Every row gives one point. The points of each table are mixes of a few directions, plus a little noise. Count the directions of each table, and those that both share. Where both have some left over, give the other angles between the two spaces (their principal angles), to ten degrees, smallest first.

First:
[[-24 -18]
 [  0   0]
 [ 48  35]
 [-23 -17]]
Second:
[[-25 -18]
 [  3   1]
 [-36 -26]
 [ 10   8]
 [-16 -11]
 [ 60  43]
 [  7   6]]
Directions: first 1, second 1, shared 1

First (7 x 3):
[[ 17  15 -43]
 [-10  -2  32]
 [ 10  -4 -40]
 [-11 -34  -6]
 [ 10  -4 -39]
 [ -1  43  60]
 [-15 -14  36]]
Second (6 x 3):
[[ 14  48  10]
 [  5 -14 -33]
 [-17 -46   5]
 [ 16  54  12]
 [  0 -22 -29]
 [-17 -20  36]]
Directions: first 2, second 2, shared 2

First:
[[ -9  -2  -7  19]
 [ -3  -1  -2   6]
 [ 25   8  21 -60]
 [  0  -1  -1   2]
 [ 11   2   9 -25]
 [-25  -7 -19  59]]
Second:
[[  0  -1   0   1]
 [-44  53  16 -60]
 [  7  -9  -3  10]
 [ 18 -22  -6  25]
 [ -6   7   2  -8]
 [ 23 -28  -9  31]
 [ 12 -15  -4  17]
 [-11  14   4 -15]]
Directions: first 1, second 1, shared 0; angles 60

First:
[[ 21  18  50  37 -13  60]
 [ -8  -7 -20 -14   5 -23]
 [ 10  10  25  18  -6  29]
 [-10 -10 -25 -19   6 -30]
 [-11  -8 -22 -17   6 -29]
 [ -2  -2  -5  -4   1  -6]]
Second, 6 rows:
[[ 23 -17   0  19  -2   7]
 [-10  14 -23   4   9 -13]
 [  9   0 -26  21   7  -7]
 [-51  32  24 -56  -3  -7]
 [ 40 -36  27  18 -11  23]
 [ -9   7  -1  -7   1  -3]]
Directions: first 1, second 2, shared 0; angles 50

First, 10 rows:
[[ 11 -14 -22   0  22   3  14   2]
 [ 12  11  44  43  12  19  13   5]
 [ -1  12  37  21 -12  20  -5   8]
 [  7  10  60  26 -11   5   2  -8]
 [ -3 -32 -25 -52 -26 -29 -10 -18]
 [-15 -21 -34  12  12   6  -5  27]
 [ 14  18  18  15  11  24  12  -1]
 [ -5   0 -24 -41 -21   0 -13  -7]
 [-20   3 -49  14  32 -19   2  18]
 [  0  11  -5 -41 -19 -29  -9 -29]]
Second (10 x 8):
[[-47  -9  23 -35   2  32   8 -51]
 [ 19   4 -11 -32 -21 -11  57  11]
 [  6   2  -3   1  -2  -3   2   6]
 [ -4  -2   3 -14  -5   3  16  -5]
 [-51 -12  27   0  19  34 -41 -48]
 [ -5  -2   3   3   3   3  -7  -4]
 [ 53  13 -28  17 -11 -36  20  52]
 [  6   3  -3   1  -1  -4   4   6]
 [ 10   3  -4  27   7  -8 -27  14]
 [ 13   2  -7  34  10 -10 -35  20]]
Directions: first 5, second 2, shared 0; angles 50, 70

First (7 x 9):
[[-13  11  19 -19  11  37 -14  21   2]
 [ 10  19  12 -25 -17  18   7 -16  15]
 [  4  60  -1 -11  25  -2  25  -2  20]
 [ -5 -35  11  -5 -17  19 -23   7 -11]
 [ 17  -9 -12   7 -21 -27  13 -28   3]
 [ -9 -15  -1   9   7   1 -11  13 -10]
 [ -5 -28 -27  42  13 -46   2   6 -19]]
Second, 9 rows:
[[ 26   2 -15   2  22  42 -38 -25 -16]
 [ -1   8  23 -30 -22  25   2  -1  13]
 [-10  36  -3   4  19 -26  30  13  13]
 [ -6  24   6  -8  -1 -13  23   5  15]
 [ -8  18   5  -4   5  -9  16  10  10]
 [ -1 -52  -6  17 -35 -34   3  -6  -9]
 [ 20 -21  12 -23 -35  35 -21 -28   0]
 [ -5   5 -13  18  34   2 -12  13 -12]
 [-15 -20  -9  24  13 -23  -2  20 -13]]
Directions: first 3, second 4, shared 3

First, 9 rows:
[[ 18   8  -4  -5 -48 -38 -13 -22 -12  15 -18]
 [ 48 -33  18  -4  36 -60 -14   9 -31  -7   4]
 [-37  29  19 -26  49  60  22   0  18 -12  10]
 [ 47   0  29 -18  34 -56 -11 -14 -34   4  -7]
 [-39  -3 -21   2 -32  40   8   9  27  -8   6]
 [ 30   1 -22  50 -27 -26 -14  -7 -12  25 -12]
 [-26   0  -4  -5   0  31   9   9  16  -9   7]
 [-20  10 -13  10 -21  25   5   0  14   4  -1]
 [-22 -12  -4  -5   7  25   6  17  13 -14  10]]
Second, 11 rows:
[[-35  16  30 -48 -12  11  20  10 -12 -23   9]
 [ 43 -12 -19  32  -7 -28 -21 -26 -14  23 -30]
 [ -6  12 -38  33 -27  32 -11 -30  23  26 -26]
 [-23   8  26 -43  -2   2  15  15 -10 -20  13]
 [-45  28  -3 -23 -32  47  16 -12  16  -4  -8]
 [ 17  -9 -11  23   5  -8 -10  -6   5  10  -5]
 [ 16  -1 -29  32 -13  10 -12 -24  10  24 -22]
 [ 30 -30  20   8  50 -40  -4  36  -6 -12  36]
 [-21   6  22 -28   4   4  14  18  -2 -18  18]
 [ 17 -26  28  -4  55 -33   5  51  -3 -21  51]
 [ 10   7 -24  18 -26   5 -12 -31  -1  20 -31]]
Directions: first 4, second 3, shared 1; angles 30, 30
